Each row of a before or after table is a point. One or more steps were done to the points. Then noise was added and the rows were shuffled. The steps act on columns, c1 being the first. Write out the steps. A step turns or swaps two columns, mirrors them in a line or flattens them onto one, adds a multiple of one to another, or multiplies or shifts one. Angles are multiples of 10 degrees, from the lower column toward the higher: turns from -170 to 170, lines from 10 to 170 but not 90. Use the fewest steps. Two steps may share a column if one is a turn and the other turns, adds or multiplies; they go together, in the order done. Otherwise the lowest column goes first.
(in the rows, 128 means zero)

Before:
[[128 130 162]
 [ 79  64 154]
 [102  44 109]
 [116 200  86]
 [117 116 140]
 [101 180  73]
 [134 138 137]
 [ 90 143  76]
 [116 167 169]]
After:
[[117 133 126]
 [101  98 139]
 [118 128  73]
 [116  95 114]
 [102 148 195]
 [135 127 114]
 [ 80 152 151]
 [ 88 110 157]
 [130 137 100]]
Steps: turn c2 and c3 by -140 degrees; multiply c2 by 0.4

Before, 12 rows:
[[136 121 119 126 125 150]
 [121  95 249 133 133 151]
 [136 128 115 105 124 122]
 [136  98 115 140 150 140]
 [120  97 135 119 144 136]
 [ 81 109 125 122 143 148]
 [112  98 127 127  76 110]
 [138  97 113 135 138 120]
 [ 92 105 136 131 148 106]
 [137 183 118 134  61 140]
 [137  91 127 109 154 144]
 [139 103 114 125 132 145]]
After, 12 rows:
[[122  96 248 131 114 146]
 [141 102 113 124 133 149]
 [139  95 112 135 151 130]
 [ 93 107 135 132 124 102]
 [111  97 126 127  76  77]
 [119  97 137 119 131 138]
 [ 82 109 124 123  90 128]
 [138 183 118 135  73 110]
 [136 127 114 106 135 125]
 [137  88 129 108 148 161]
 [136 122 119 126 119 149]
 [136  96 115 139 147 153]]
Steps: add 1 times c1 to c5; turn c5 and c6 by 30 degrees

Before:
[[ 86 160 104  99  48 135  59  77 181 126  80]
 [145 152 111 138 108 151 111  86 130 159  60]
 [ 57  97 115 172 121 100 135 139 150 127 147]
 [140 187  87  93  70 181 116 105 123 170 105]
 [119 134 117 144 117  78 120 151 158 121 109]
 [124  94 126 164 111 127 130 150 137  77  93]
 [132 133 141 118  74 143 109 121  93 172 105]
 [120  87 116 102 124 115 189 138  80 160 105]
 [138  58 103 161 110 115 104 149 169 119 102]
 [112  80 164 105 141 119 182 124 115 149 170]]
After:
[[146 153 110 132 106 148 140  67 131 164 195]
 [119  89 135  78 125 114  85 168  79 121 163]
 [142  55 102 125 114 118 172 199 167 152 137]
 [137 185  77 135  70 187 101  68 119 116 176]
 [114  78 178 100 135 123  92 156 117  82 113]
 [131 133 132 149  71 147 125 117  95 119 177]
 [116 133 123 127 119  83 149 148 157 148 134]
 [ 89 158  76 186  49 137 120  57 183 167 153]
 [125  93 134 114 111 127 158 174 142 185 115]
 [ 61  93 120 105 122  98 168 163 143 112 114]]
Steps: add -0.7 times c2 to c8; turn c4 and c7 by 110 degrees; turn c3 and c4 by 20 degrees; turn c10 and c11 by 130 degrees

Before (13 x 18):
[[ 75 128 124 112 159  73 170 103 125 135 111 140 101 134 144 122  97  84]
 [120 108 136 157 136 120 185  77 132 109 175 154  94 166 210 113 128  87]
 [160 147 173 167  83 175 134 168  67 135  93  89  84  96 100 133 142 160]
 [119 159 174  99 185 143 110 191  91 180 138  99 119  73 107 114 154 159]
 [168 113 205 114  94 156 116 147  83 161 137 129 123  86  82 115 119 135]
 [109 149 167 117 128 131  89 122  90 230 120  97 111  98 113 129 159 140]
 [105 138  87  80 145  78 135 101 115 148 165 111 102 158 147  68 128 111]
 [ 93 160 149  59 137 160 101 121 135 167 114 113 145 121 137 107 129 168]
 [ 76 204 173  71  97 120  92 122  99 138 165 131 133  91 140 106 156 130]
 [174  83 133 112 136 135 156 108  50 117 106 152  53 168 182 159 130  71]
 [ 93 120 110  82 170  70 126  83 126 144 112 156 117 111 154  82 183 140]
 [ 78  89  76 135 141  99 105  93 133  89 167 166 121 177 175 131 140  76]
 [126 195 161 113 163 163 107 113  91 173 127 133 117 102  66 106 147 147]]
After (13 x 18):
[[ 89  69 173  83 122 109 127  82 127 144 108 150 119 110 182 102 153 139]
 [124 151 142 113  83 198 108 114  89 177 125 128 118 100 146 114  68 149]
 [ 84  75 156 113 117 118 169 104 124 132 111 153 101 134  96 138 143  85]
 [118  79 162  77 154 128 133  99 113 150 166 135 103 160 128  86 148 109]
 [106 152 125  59 105 165 104 122 136 167 112 139 148 121 129 108 137 167]
 [157 158  62 112  80 117 116 147  84 161 135 108 121  87 119  82  83 136]
 [169 172  64 166 114 152 136 166  67 136  95 104  83  97 143 102 102 161]
 [ 75 107 165 136 166  82 104  95 134  90 166 161 121 178 140 150 175  77]
 [134 139 155 100  60 162 111 192  91 181 141 125 116  74 156 126 108 159]
 [110 122 129 158 117 108 185  77 132 111 174 141  94 167 127 115 213  87]
 [ 88 107  79  69 102 200  92 122 100 139 166 153 133  94 156  83 142 133]
 [149 143 134 110 118  86 155 107  48 118 107 115  53 168 129 162 182  69]
 [126 127 109 119  97 152  89 124  90 230 120 130 111 101 157 121 113 141]]
Steps: flatten c1 and c12 onto the line at 150 degrees; mirror c2 and c6 in the line at 50 degrees; turn c3 and c5 by -120 degrees; add 0.5 times c3 to c16; swap c15 and c17

Before, 13 rows:
[[162  67 169 143 133 133  83 179  83  93 125  79 123 119 160 161 114 140
  123 163 166 107 129 136 130 186  97 144 117 132 152 146]
 [152  70 203 201 128 180 141 204 125 127 105 146 138 107 161 145  59 142
  156 141 118 108 140 136 136 163 151 145 155 160  99 162]
 [127 114 145 127 171 131 159 137 158  43 126 165 115 123 120 145 164 160
  154 124  60 179 120 177 157 139  98 143 103  97  98 129]
 [179 152 167 122 215  94 108 150  87 206 180 145 121 130  95  39 179  83
  101  79 136 159 130 144  87 157 125  88 110  64 150  55]
 [117  62 143 171 129 137 143 133 133 125 132 124 141 112 171 150  96 131
  144 134 123 135 154 118 151 154 108 134 181 146 180 164]
 [ 95  78 126 185 155 113 117 199 124  86 114 130  86 162 135 122 106 164
  131 138 146  87 109 162 143 177 110 168 157 102 139 141]
 [109 123 141 173 142 122 142 186  97  71 117 130 126 143 180 164 105 133
  164 181 148 143 157 126 115 165 133 125 163 162 117 137]
 [121 143 178 110 185 113  95 132  96 145 127 116 154 149  74 106 194  58
   93  45 140 111 114 130 110 158 133  68 119 126 125  88]
 [145  69 150 181 145 157 147 164  71 134 136 154  88 121 150 160  93 146
  118 154 158 122  81  81 111 186 110 129 161 154 130 176]
 [160 138 136 111 169 124 111 139 129 137 174  86  82 134  87  72 183  58
  136  88  92 114 104 180  78 160 160  91 119 122 126 101]
 [155 153 125  94 220  91  57 148 117 170 190 134 121  91 118  77 163  77
   89  70 137 118  78 112 112 170 171 142 127  89 126  57]
 [125 121 161 140 103 148 115 148 203 111 140 173  79 168  94 135 194 136
  157 144  87 168 156 123 147  95 127 192 107 109  98 129]
 [109  72 137 154  93 173 141 158 127  95 116 163 127 128 175 179  85 145
  114 156 134  83 139 114  80 144 102 140 119 113 153 112]]
After:
[[110  72 132 157  90 172 138 158 125  83 115 161 156 128 174 178  83 123
  114 160 146  83 138 119  84 142 102 143 117 111 122 112]
 [177 150 168 121 213  96 108 153  85  72 181 144 153 128  96  37 177 113
  101  80  79 162 129 140 201 161 121  82 111  62 116  59]
 [ 93  79 122 181 156 114 113 199 125 147 114 128 139 162 134 122 102 111
  129 137 165  85 114 160  86 173 108 168 157  97  86 142]
 [123 145 179 111 182 112 100 134 101 107 134 119 121 150  73 103 195 114
   92  43  63 111 113 132 143 159 135  65 120 121 154  87]
 [142  73 151 180 145 155 147 164  69 109 139 148 126 122 148 160  88 100
  118 150 145 123  78  79 132 182 113 132 161 156  91 178]
 [159 135 134 113 165 125 111 140 126  75 174  83 124 131  88  73 183 163
  138  89  54 114 105 178 129 161 162  94 123 126  77 104]
 [126 115 148 128 172 130 159 133 158 171 129 164  97 120 120 144 162 196
  158 121 156 176 121 175  51 137  96 142 104  96 116 129]
 [159 152 121  96 217  95  57 146 114  99 193 137 128  93 121  80 161 124
   85  74  75 118  80 114 167 173 171 139 129  93 125  60]
 [116  59 142 173 125 131 145 133 135 147 137 123 177 111 170 148  98 129
  146 131 128 135 153 118 130 150 107 136 180 147 143 166]
 [103 122 141 173 145 119 146 189  95 125 117 129 118 142 180 163 106 107
  164 180 135 145 154 129  67 168 132 129 161 164 125 140]
 [124 118 158 142 103 148 112 146 203 149 140 173  97 168  93 131 198 172
  159 146 134 169 158 120 111  95 127 190 111 111  80 125]
 [151  70 206 202 129 178 139 207 126 138 107 146 104 104 159 146  58 137
  158 141 145 105 140 137 130 162 154 149 152 157 138 161]
 [160  64 170 144 136 130  82 175  88 133 123  75 154 119 159 156 115  86
  119 163 145 106 132 134  97 184  98 144 116 133 126 149]]
Steps: mirror c10 and c25 in the line at 50 degrees; swap c13 and c31; turn c18 and c21 by 90 degrees

Before:
[[ 89 119 125 109 142 142 157 164 105 149 150  83 113 134 184 168 118 174
  196 170 124 141 133 139 164 209 135  76 137 129 204 161 130 100 120  89
  154  98  70 111 114 117 131  85 111 114 163 161 131 178 141 162 110 152
  120 128  79  99 171 173 164 109 101 137]
 [149  94 158 104 104  85 209 100 178 162  97 178 183 143 100 145 112 118
  140 165 162 170 126 135 143 116 208 163 113 192 113 192  91  60  86 104
   90  76  95 122 127 118 153 176 159 159  97 135 136  75 137  70 107 166
  118 129  83 139  94  87 167 138 142 143]
 [131  80 179 147 116  86 124 139 161 170 140 151 161 191 138 146  92  77
  127  88 188 105 171  85 159 179 162  79 107 146 189 143 183 151 138 147
  104  95 181 172 175 186 106  80 114  94 124  94  77  89 148 104 164 131
  128 141 149  76  85 182  97 162 110 100]
 [105  81  75  75 154 134 111 132 127  80  66 169  93  98 147  87 174 167
  115  96 102 124 150 124 149 115 105  79 177 161 167 116 166 125  90 142
  136 177 139 105 166 142  68 146 131 126 184 109  64 158  57 160 149  92
  185 152 109 136 101 177 127 175 180 123]
 [129 111  88 116 143 166 200  94 155 150  92  88  74 107 142 116 129 125
  147 113  82  75  95 133  90 171 134 132 144 119 151 146 123  53 169 117
  154  92 134 188 100 107  98 124  74  94 163 161 154 163 120 165 148 175
  172 142 158 150 177 145 130  92 158 130]
 [147 100  81 113 207 105 129 109  77 131 145  75 179 113 113 135 122 119
  162 146 184 126 106  81 156 148  95  90 116 100 108 120  85  89 164  90
  131 139 160 162 150 136 174 122 118  68 147 154 148 145 143 133 138 127
  181 106 137 132  99  74 117  93 173 176]
 [ 80  67 133 105 140  80 196 125 111 178 111 158 117 135 156 140  87 156
  105  95 183 157 165  53 137 186 114 146 161  79 128 188 140 131 110 139
   88 186 135  99 118 121 162 182 176 136 171 106 148 119 150 112 162 158
  135 137 110 125  93 120 106  67 158 173]
 [170 148 140 143 125 134 201  91 131 148 129 119 154 144  79 129 140 145
   88 117  95 140 126 140  87 125 118  94 104 108 159 124 141 141 143  99
  130 104 123 122 120 212 153 133 138 165 170 104 133 105  95 148  88 161
  150 136  90  94 194 170 184 177 169 147]
 [ 64 131 175 140 132  83 164 124 156 154  74  76 162 104 159 169 111 147
  125 147 112 140  71  93  93 126 136 161 163 170 100 122 122 150  88 116
  106 155 152  82 180 140 120 165 106 114 103 166 100 118  74 103  96 125
  124 105 132 126 176 138 160 141 118 155]]
After, 9 rows:
[[ 89 119 129 110 147 113 164 161 103 146 144  85 117 131 185 116 119 177
  193 169 130 141 137 145 158 210 136  77 139 129 208 160 134 101 116  87
  155  99  64 115 169 172 126 171 108 115 165 162 127 156 143 162 108 150
  125 123  73  94 169 171 161 113 102 134]
 [145 103  71 110 196 109 134 112  76 130 150  79 186 108 115 152 123 121
  158 143 184 121 115  85 154 148  93  90 116  95 111 122  86  87 163  95
  131 141 153 159 138 144  78 156 116  63 152 150 145 128 147 132 139 131
  186 108 128 127 100  82 123  96 170 179]
 [172 145 141 141 119 127 197  93 126 153 131 118 156 140  84 120 138 146
   87 113  99 135 133 133  85 126 121  98 101 102 153 122 141 139 151 100
  128  98 122 124 133 137  98 135 137 164 166 113 127  44  94 152  90 156
  159 137  92  88 203 174 185 182 170 149]
 [105  83  73  72 156 114 109 136 123  81  66 166  90  95 142 167 172 165
  118  92 100 130 153 128 146 125 103  86 169 166 163 112 160 125  79 145
  136 173 142 100  85 159 178  89 132 123 185 107  60 130  60 155 148  89
  185 151 114 134 102 177 129 173 173 120]
 [ 82  67 133 110 145  80 204 122 118 181 110 158 116 131 154 117  91 153
  103  89 184 159 168  56 138 184 115 146 164  86 104 182 132 129 111 136
   87 178 139  94 144 112  80  85 178 135 180 111 154 134 153 112 165 159
  135 138 110 124  89 122 100  60 153 171]
 [129  80 173 147 116  63 130 138 158 170 144 150 161 188 131 178  92  89
  119  88 184 105 173  91 156 176 161  84 108 146 171 142 186 147 139 143
  100  98 186 175 149 112 171 161 122  84 123  91  73  66 149 108 163 127
  127 137 144  74  85 185  92 160 105 102]
 [ 65 139 173 133 138  87 163 132 147 153  72  75 158 108 157 175 113 145
  117 145 117 140  72  92  90 129 136 158 164 168  85 113 124 141  90 114
  106 152 147  83 163 130 109  99 101 113 101 159 107 113  85 100  94 121
  129 101 137 128 173 142 164 148 120 154]
 [132 113  88 117 140 157 201  89 157 145  90  84  75  99 144  98 124 123
  149 112  78  74  87 134  86 171 133 136 145 122 155 152 123  57 174 121
  157  97 142 192 118 159 146 128  74  98 167 161 153 156 123 159 149 173
  167 146 159 152 171 147 127  90 159 130]
 [148  87 159 101 104  93 212 103 175 164 100 176 181 137  93 125 105 123
  143 168 163 167 126 140 151 116 212 166 114 186 101 193  88  56  82 105
   89  76 102 126 140  71 104  90 151 162  95 140 138 122 140  73 109 155
  122 131  79 135  94  83 172 138 145 148]]
Steps: turn c6 and c31 by 20 degrees; add -0.3 times c12 to c43; turn c43 and c44 by 160 degrees; swap c16 and c41; turn c42 and c50 by -70 degrees

Before (10 x 64):
[[147  74 149 123 145 127 116 139 118 101 163 127 144 126 130 137 131 137
  190 182 128 154 135  95  91 125 128 135 137  97 114 124 112 109 121 147
   95  79 152 121 156 121 131 153 125  85 132 137 109 107 110 118 133 142
  100 107 145 127 128 139 159 120 140  93]
 [130 108 136  78  65 163 112 111 126  82 104 177 125 118 117 159 120 129
  140  86 143 103  87  88 160 110 137 164 111 141  94 147 133 139  97 153
  138 110 136 131 120 143 172 149  82  84 139 127 161 249  97 118 110 164
  229  98  91 143 103 138 103  95 135 128]
 [126  94 115 110 111 120 104 136 109 127 117 104 128 142 108 144 106 103
  142 160 138 109 128 103  86 145 138 145 151  77 146  85  77 127 191 159
   85 102 165 118 144 119 108 111 129  99 114 150 106 100 136  86 142 114
  100 135 139 119 119 150 148 104 134  95]
 [123 105 133 109  99 159 138 111 149  78 112 130 132 141 145 118 138 133
  128 138 172 128  90 119 121 117 142 173  81 169 111 170 129 107 128 157
  144 137  88 122 129  82 160 110  95 102 134 118 123 225 106 115 110 172
  207 128 111  94  89 116 112 109 170 135]
 [121 121  92 160 103 135 132 161 133 130 145 142 142 150 142 157 117 157
  161 131 130 137 104  95 135 157 118 126 145 120 130 133 116 121 136 135
  112 134 125 103 151 138  91 129 137 128 138 164  91 125 113 113 131 131
  110 147 133 140 112 151 145 132 127 113]
 [142  98  88 136 136 123 116 130 136 101 180 114 140 130 110 150 140 111
  143 169 146 131 113  99 123 168 111 118 143  91 172 144 115  93 104 169
  113 117 144 122 112 131 149 109  95 144 140 130 103 121 133 128 118 112
  101 105 164 137 131 126 139 112 145 120]
 [152 132 127 125 120 109  98  80  83  64 129 132 145  90 142 105 132 134
  140 127 140 133 164 131 143 120 155 137 143 170 108 205 140 134 118  65
  108 126 107 194 102  82 130  86 177 127 135  63 145 127  95 105 175 148
  113 167 114 151 125  97 161 111  65 185]
 [164 124 104 148 132  92 125  81  85  68 118 110 142 131 115  63 173 126
  129 101 128 142 141 129 173 119 174 120 121 163  81 172 135 136 171  69
   96 158 107 208 127  95 120  90 147 142 137  63 119 112 143  73 138 144
  119 156 120 161 113 112 116 121  67 150]
 [133  62 109  93 133 109 146 133 119 115 161 116 164 185 120 149 101 122
  156 189 135 127  94 121  89 157  94 125 150  92 140 111 143 118 129 161
  106  92 157  95 120 138 137 143  99 135 122 138 137 109 100 139 134 135
  109 113 144 141 114 129 175 127 116 131]
 [184 168 123 119 118  94 138 116  98  40 157 106 119 126 117 109 160 155
  115  80 156 162 172 137 134  95 165 106 119 180 119 174 108 137 136  86
  115 110  90 196 106  68 135 103 179 120 118  92 143 135 125  86 174 150
  101 157 131 152 108  76 108 126  83 167]]
After (10 x 64):
[[151 130 126 124 122 105  90  82  86  63 128 128 128  92 144 105 129 130
  138 127 138 137 152 127 140 116 155 130 140 175 110 205 139 135 115  67
  107 123 110 191 100  83 129  88 179  99 136  65 145 125  99 108 177 146
  108 169 110 152 125  96 163 114  66 187]
 [135  58 110  88 130 106 132 137 111 116 159 113 115 187 119 152 100 121
  156 190 134 123 113 111  86 157  94  93 152  93 141 113 145 119 130 162
  105  91 157  98 124 139 133 143 102 158 132 137 135 108 100 137 137 132
  112 122 143 140 124 126 175 127 114 131]
 [127  98 117 106 108 123 105 128 107 130 119 111 142 145 106 146 106 105
  144 158 136 112 107 104  88 148 138 133 149  72 147  86  77 126 191 159
   84 101 168 118 144 123 112 113 129 111 120 153 107 103 136  82 140 113
  100 123 140 121 141 152 150 106 134  95]
 [128 109 136  75  65 164 110 132 127  82 105 178 160 118 116 159 120 129
  143  88 143 103  69  82 159 108 135 126 110 144  95 147 132 137  96 155
  136 108 133 130 117 143 177 146  80 133 153 130 164 249  96 116 110 165
  227 126  90 149 142 137 103  89 137 125]
 [142  97  88 137 134 128 113 141 137 102 177 116 115 133 111 151 137 112
  143 167 147 135 127 112 123 171 110 130 146  89 172 140 115  91 105 169
  111 115 146 122 111 135 145 108  96 150 137 131  97 117 133 130 119 111
  105 118 167 132 151 126 136 116 145 119]
 [154  74 146 123 140 129 110 144 119 101 158 134 131 124 126 137 131 140
  190 182 124 150  99 106  89 126 128 121 139  96 111 117 110 105 123 148
   93  77 149 122 158 117 135 153 128  96 135 138 111 110 110 121 128 141
  102 113 145 125 154 136 156 121 140  92]
 [186 166 121 117 118  95 146 102  97  40 155 104 110 129 117 107 158 154
  110  78 158 163 151 123 134 101 161 139 121 182 115 177 105 134 136  89
  116 112  90 198 106  66 135 105 178  88 129  93 140 134 125  84 172 154
  102 147 133 146 108  77 108 124  83 166]
 [165 119 104 146 131  94 118  87  84  61 118 111 113 132 120  60 171 124
  126 102 123 144 147 114 174 114 171 122 123 164  82 177 137 135 173  69
   96 158 102 207 127  94 120  92 148 124 143  61 119 107 144  75 139 146
  116 163 122 162 117 109 119 119  66 150]
 [122 118  92 159 107 136 123 141 136 132 148 142 119 145 144 155 114 156
  163 130 129 137 112  95 133 156 119 116 144 119 127 136 115 116 134 136
  119 135 123 102 152 135  90 126 138 148 146 160  87 125 113 112 132 134
  109 117 130 140 147 149 143 134 128 115]
 [124 107 131 107  99 162 127 121 150  77 112 132 168 146 145 122 139 131
  125 136 172 129  84  89 120 113 142 106  78 168 112 170 131 109 128 156
  149 136  91 123 127  79 162 110  98 141 151 119 124 225 104 112 106 170
  208 140 111  94 111 119 110 109 171 133]]
Steps: turn c13 and c28 by -110 degrees; turn c7 and c28 by -30 degrees; flatten c8 and c56 onto the line at 140 degrees; turn c23 and c46 by -50 degrees; add -0.5 times c59 to c47; turn c24 and c59 by -50 degrees
